Rows are points. Two turns around zero, p and q, are shown by what they do to some points. Where does a point land after both, in the order given? Backwards means that the second turn is done in reverse. Each puzzle has new turns, and all numbers are rounded.
In the rows, 128 means zero.

Turn p:
[125 103 155] -> [110 154 147]
[126 141 150] -> [130 150 115]
[116 109  70] -> [115  68 140]
[113 131 116] -> [118 114 118]
[160 156 149] -> [167 153 119]
Turn q:
[164 133 145] -> [135  99 155]
[158 111 117] -> [135  94 120]
[ 76 154 117] -> [132 186 117]
[113 115 133] -> [110 134 120]
Where do these land?
p, then q: [122 142 135] -> [143 131 120]
q, then p backwards: [113 128  92] -> [128 165 140]
p, then q: [120 109 183] -> [148 174 158]
q, then p: [158 133 102] -> [145 123 164]

Turn p:
[110 136 156 164] -> [129 167 111 154]
[138 134 113 139] -> [144 126 117 118]
[152 151  95 106] -> [129 103 118  84]
[130 142 130 108] -> [109 124 129 113]
[101 129 151 129] -> [106 141 126 153]
[183  84 113 104] -> [163 103 184 100]
[ 82 120 138 146] -> [117 133 111 175]
Turn q:
[105 116 136 157] -> [126 107 142 159]
[119 163 128 125] -> [141 151 108 143]
[129 136 101 121] -> [134 122 102 118]
[104 147 126 101] -> [110 150 100 138]
[183  78 148 137] -> [129 110 188  82]
Where do these land?
q, then p: [147 166 121  75] -> [100  99  94  85]
q, then p: [116 122  98  81] -> [112  78 107 136]
p, then q: [117 116 151 146] -> [156 132 132 146]
q, then p: [151 109 113 116] -> [109 108 150 127]
p, then q: [106 121 134 170] -> [174 113 122 130]
p, then q: [140 139 164 152] -> [155 159 110 139]
p, then q backwards: [120 124 115 157] -> [121 154 115 141]

Turn p:
[171 146 125 114] -> [136 167 113 104]
[145 113 131  97] -> [122 125 101 101]
[172 115 131 144] -> [147 144 144  89]
[108 140 165 150] -> [ 95 129 162 141]
[ 83 123 123 125] -> [118  97 124 160]
[ 88 131  93 138] -> [149 105 124 172]
Turn q:
[148 102 145 149] -> [111 117 164 117]
[ 95 161 132 156] -> [154 138 134 175]
[153 139 134 122] -> [116 151 131 116]
[130 134 112  87] -> [124 134  88 111]
[161 104 108 157] -> [142 123 165  92]
[ 81 126 137  97] -> [120 103  87 157]
Where do these land?
q, then p: [143 161 130 116] -> [131 155 123 154]
p, then q: [135 145 137 155] -> [112 146 136 150]
p, then q: [130  43 128 118] -> [ 91  77 102  76]
p, then q: [123 148 108 131] -> [141 144 148 126]
q, then p: [110 143 138 120] -> [146 129 143 141]

Turn p:
[141 146 111 170 131 138] -> [154 117 130 156 145 101]
[159 122 160 161 110 162] -> [136  85 103 146 166 143]
[ 92 145 130  99 141 131] -> [100 157 134 142 102 137]
[158 136 109 115 156 111] -> [125 149 118 105 139  91]
[141  77 136 100 156  97] -> [106 114 119  65 107 116]
[ 82 160 126 155 126  88] -> [122 135 196 153 118 118]
[120 105 126 103 130 151] -> [124 130 100 121 104 145]
[143 141 113 159  88 150] -> [174 121 126 154 154 142]
[115 120 141  90 113 123] -> [111 144 128 109 117 161]
Turn q:
[109 128  92 141 128 149] -> [151 148 118  96 112 129]
[118 112  99  95 115 160] -> [112 161 139  90 125 152]
[164 153 139 171 156 139] -> [173  93 107 152 133 150]
[ 82  90 142 173 140 118] -> [118 100  94 111  82  88]
[142 104 136  80 116 120] -> [ 85 129 159 122 147 138]
[137 142 146 118  91 133] -> [118 147 148 159 117 141]
[106 149 117 136 160 136] -> [146 137  90 117 141 121]
[142 142 140 136  85  93] -> [133 132 167 168 118 107]
[151 132 139 103 161 105] -> [118 106 129 134 176 127]
Where do these land?
q, then p: [151 134 165 107 108 145] -> [130  99 125 173 116 134]
p, then q: [143 131 150 106 147 111] -> [111 150 109 118 144 109]
q, then p: [137 100 117 156  99  97] -> [118 104 147  95 148 160]
q, then p: [126 155 109 101 130 118] -> [102 141 129 139 141  99]
p, then q: [ 80 136 166 126 111  99] -> [ 92 134  91 151  89 141]
q, then p: [146  87 144 122 100 155] -> [125 113 119 149 112 181]
p, then q: [131 155  96 152 143 160] -> [175 103 144 138 125 107]
p, then q: [ 88 118 103 167 170 151] -> [139 110 173 143  82  92]
q, then p: [150 136 101 114 145 116] -> [ 98 128 106 116 133 108]
